Each wall is flat, endless, passes through zero and stands at right angles to its row. A trip goes straight from one point to another. Which walls does it cross, in order?

Walls:
(1): [  0   2 -48]
(2): [10  5 26]
(3): [ -1 -34  12]
(4): [  0 -81  21]
(5): [-11 -31  -8]
(6): [  1 -18 -24]
(7): [-29 -22  16]
Trips:
[-49 -11  -3] to [ 70 -11  -2] -> 7, 2, 5
[-42  38  52] to [ 2 37  0] -> 7, 1
[-33 -21  23] to [23 59  1] -> 5, 4, 3, 7, 1
[21 58 51] to [-13  30  -4] -> 1, 2

Walls:
(1): [ 14  52  26 -73 -27 -17  16 -14  22  -3   3 -43]
(2): [ 46  16  32 -19 -12  34  35 -24   6  28  31  17]
(3): [ 42 -34 -31  66 -15 -10  -8  18  35  -7 -10 -21]
(4): [-36  13 -65 -50   8 -10  20 -28   8   4   7 -13]
(5): [ 66  43 -15  41  48  -5   6  11 -18  -1   5  52]
(6): [-30 -44  15 -48 -16 -34  39 -13 -10  -1 -68  13]
(7): [ 17  16 -16  -9   8 -20  22 -20  26   7   9  19]
(8): [  9 -25   9  14   8  21 -10  -2 -19  -7  -2  30]
(9): [-11  10   7   9  -9  16  24  34  13  11 -47  19]
(10): [ 11  15 -16  -6   8 -41 -73 -28  -4  12   4  10]
(11): [-86 -48  33  31 -58   8  18  39 -21 -61  22  50]
Trips:
[ 28 -13 -16 -25  -6  28  -9   2  -7  -8  27  38] to [-34 -42 -11 -52 -45 -38 -31  26 -88 -41  71 -34] -> 7, 5, 1, 2, 6, 8
[  3  16  -5  55 -55   4 -14  72  39  -4 -34  40] to [ 15  12 -11  26  37  47 -35  84  35 -34  34 -15] -> none

Walls:
(1): [ -1 -45 -27  17 -38 -10   8 -20 -32   6  19 -43  23  16  10  12  34  14
  15 -24 -37  18 -36  -3 -78  -4 -33  18   6  24  16 -20   1 -23 -43 -46
 -41 -44   2 -29 -36   8   1  -2 -27   6 -23  43]
(2): [-64 -28  -2   8  28  -8 -25  -6  -4  18  21  -9 -16  10 -10 -44  27  -6
  44  -6  38   2   9 -70 -22 -47  51  33  14  -6  12  30  21 -20  28 -28
  -7  -5 -52  11  -1  26 -19   8 -18 -41  -6  -8]
(3): [ 27   5 -23  -1  13  -1   8  -1   7  21   0  21  46 -22   0  26  48  -4
  -8 -31  18  -5 -56   0   9  38  29 -14  26  -4  12  -5  -1 -41 -21 -50
  45   1  -2  23  -5 -38  30 -56  49   2 -40  51]
(4): [-18  22  23 -33  -4  -1  12  13 -64 -13  -9  27 -30  15 -44   6 -32  -1
 -33 -16  34  62   7   3   9  -8  29  13 -27 -15 -28   0 -35 -18 -12 -13
 -23  -6  14  -8   9  41  21 -44  46  43 -57 -12]
(5): [ 45 -52  14 -52 -23 -23 -44  19 -25  46 -17 -46 -57   6   1  -8   7  25
  44 -14  21 -48 -16  37 -15  34   6 -11 -25 -11   1  38 -21  -9 -24  -2
 -12 -12  14  27  21 -17 -25 -13 -20 -30  28  28]
(6): [ -7  12  -5 -11 -29  26 -23  11  35  54  34 -13 -27   3   4  37  47  -5
 -62   3  -7 -19  -1 -31 -43  21  -2  34   8  20   6 -18  44  39  28 -55
  23   5  15 -17 -16   3  16  14 -31 -45  27  43]
(7): [ 38 -14  85  -7  15   6 -19  29  40  30 -27  30 -50  11   5 -15 -13  15
  41 -27  39  -3 -28  35 -17 -62 -36  -5  56  24  51 -37  51  12 -27  15
  -1   3  -5  54   7  13 -25  -8   9   4 -20  -9]
(8): [  5 -26  62   3 -41  36 -36  32   3  27  37  -3 -16  47 -36 -20 -33  18
  13 -31 -16 -28  45 -30 -20 -10  17 -22 -34  14 -26   0  -7  -4  13 -41
  12  13  19   4 -15   3 -15 -32  -9 -20  28 -24]
(9): [-31  18 -26 -33 -46  43  10  18 -29  13 -45  -8  -9  -7 -31   7  38   0
   9 -11  -1  29  -6 -28  49  19 -22  12  -8   8  34  -5 -14 -36 -53  37
 -48  17 -16  17   7 -32   4  25  41   4   2  41]
Trips:
[  2 -42  -5   6  -5 -24 -26  -7 -27 -36 -13  29  -1  -4  43  37   9 -25
  -1  17 -20 -12 -19   4  14   3 -32 -10 -26  31   0 -35  49   9   5  46
  41 -11 -17   5  35  -4 -11  -5  38 -36  10 -16] to [-31  29 -48  13   6 -26 -20  -7 -43   3 -16 -23 -50  95 -33  23 -41  51
 -80  44  48 -18  26  63 -16  32 -34  18  40 -13 -31 -41  23 -29  52  30
 -30  28  21  -2 -21 -11  -9 -18   1  31 -38 -28] -> 4, 7, 6
[  8 -57 -33 -15 -26 -14 -15   4  45 -49 -43  26 -24 -61 -18 -17   7 -32
  51  40  -9 -44   2  28   1 -48 -11  23 -19  49 -61 -36   5  19  41  13
 -45  40   0  -3 -44  18 -12  26 -45  21 -12   9] to [ 24  46   7  20  48 -17 -15   9 -18 -28  11 -78  26   9 -19 -31  30 -71
  56  24   1  36 -42  12   9 -22 -37  22  26  41  -9   2   5  21   2 -31
  15  13  14   1  -3 -19 -41  12   7  39   0 -17] -> 5
